Rows are points. The ring and each string are closed loops that go straight from each point to the next, and from the last back to the first. Before rounding, they use only three directions, however many columns there are. Count how often each string passes through the ring. Passing back the other way cancels.

Ring (7 x 4):
[[ 24  -2 -11 -37]
 [ 15   2  25 -15]
 [ -8   5  35  -1]
 [-25   5  16  12]
 [-22   3  -6  10]
 [ -7  -1 -35 -17]
 [  6  -3 -35 -37]]
String:
[[  9   1   9 -27]
 [ 22   0   2  -5]
 [ 39  -2   5 -15]
 [ 40  -4  -4 -49]
 [ 14  -3 -17 -60]
 [  2  -1 -15 -36]
 [ 13   0 -10  -6]
 [ 15  -3 -42 -14]
 [-15  -3 -58 -31]
 [-31  -1 -45 -36]
 [-13   1 -18 -23]
 [ 14  -1 -18   1]
 [  9  -3 -46 -22]
 [ 23  -2 -26  -9]
 [ 19  -2 -17 -17]
 [ 42  -4 -21 -33]
 [ 31  -3  -3 -48]
 [  9   0  10 -47]]
Times through: 3

Ring (8 x 6):
[[-15  34  32 -26 -15  42]
 [-11  26  27 -14 -16  42]
 [ -1   7  20  -2  -4  22]
 [  6 -11  13   5  10  -6]
 [  7 -18   8   5  16 -26]
 [  3 -13  11  -4  19 -32]
 [ -3   5  23 -21  14 -10]
 [ -9  20  31 -28   4  15]]
String:
[[  0   3  21  -9   6   6]
 [  8  -9  19  -1  14  -1]
 [  3  -3  18  -4   9  -2]
 [ -1  -1  16  -5   6  -4]
 [ 10 -14  18  -2  20 -13]
 [ 16 -32   7   8  31 -44]
 [  8 -29   0   8  24 -54]
 [  3 -19   3   2  19 -47]
 [ -1 -15   1   0  16 -51]
 [ -5   2  13  -8   5 -16]
 [ -2   5  21 -12   7   1]
 [  4  -4  25 -19  24 -15]
 [  2   0  28 -28  26 -18]
 [ -8  12  25 -27  10  -6]
 [-12  18  23 -23   0   3]
 [ -7  14  24 -19   2   9]
 [ -4  16  32 -25   6  18]
 [-10  32  43 -39   1  40]
 [-17  43  41 -39 -12  50]
 [-22  46  36 -33 -21  52]
 [-21  37  26 -22 -22  38]
 [-11  19  21 -14  -9  18]
 [-15  26  21 -14 -16  27]
 [-22  39  22 -14 -32  47]
 [-18  37  24 -11 -30  54]
 [-13  22  18  -7 -17  26]
 [ -5  10  21  -9  -2  15]
 [  0   6  23  -8   2  17]
 [ -2   6  20  -7   1  10]
 [ -6   7  14  -3  -4   5]]
Times through: 3
String:
[[-10  17  23 -20  -1   8]
 [ -4  16  32 -25   7  19]
 [ -9  32  44 -38   1  43]
 [-22  46  36 -35 -21  51]
 [-17  29  22 -18 -17  26]
 [ -8  14  21 -13  -4  14]
 [ -6  24  34 -20  -7  44]
 [-14  35  31 -16 -24  60]
 [-13  30  24  -8 -25  52]
 [ -9  16  17  -5 -13  23]
 [ -3   8  20  -8   0  11]
 [  8  -4  22   0   8  15]
 [ 11 -14  15   9  11   2]
 [  3 -13   4  13   3 -15]
 [ -1  -5   9   3   4 -12]
 [  2  -4  17  -4  10  -6]
 [ 13 -22  15   0  27 -25]
 [ 10 -28   3   6  27 -51]
 [ -4  -8   3   0   8 -35]
 [ -4   2  15  -9   6 -11]
 [  5  -4  24 -14  19  -6]
 [  5  -6  25 -22  28 -24]
 [ -3   6  26 -26  18 -14]
 [-11  16  23 -23   2   0]]
Times through: 5
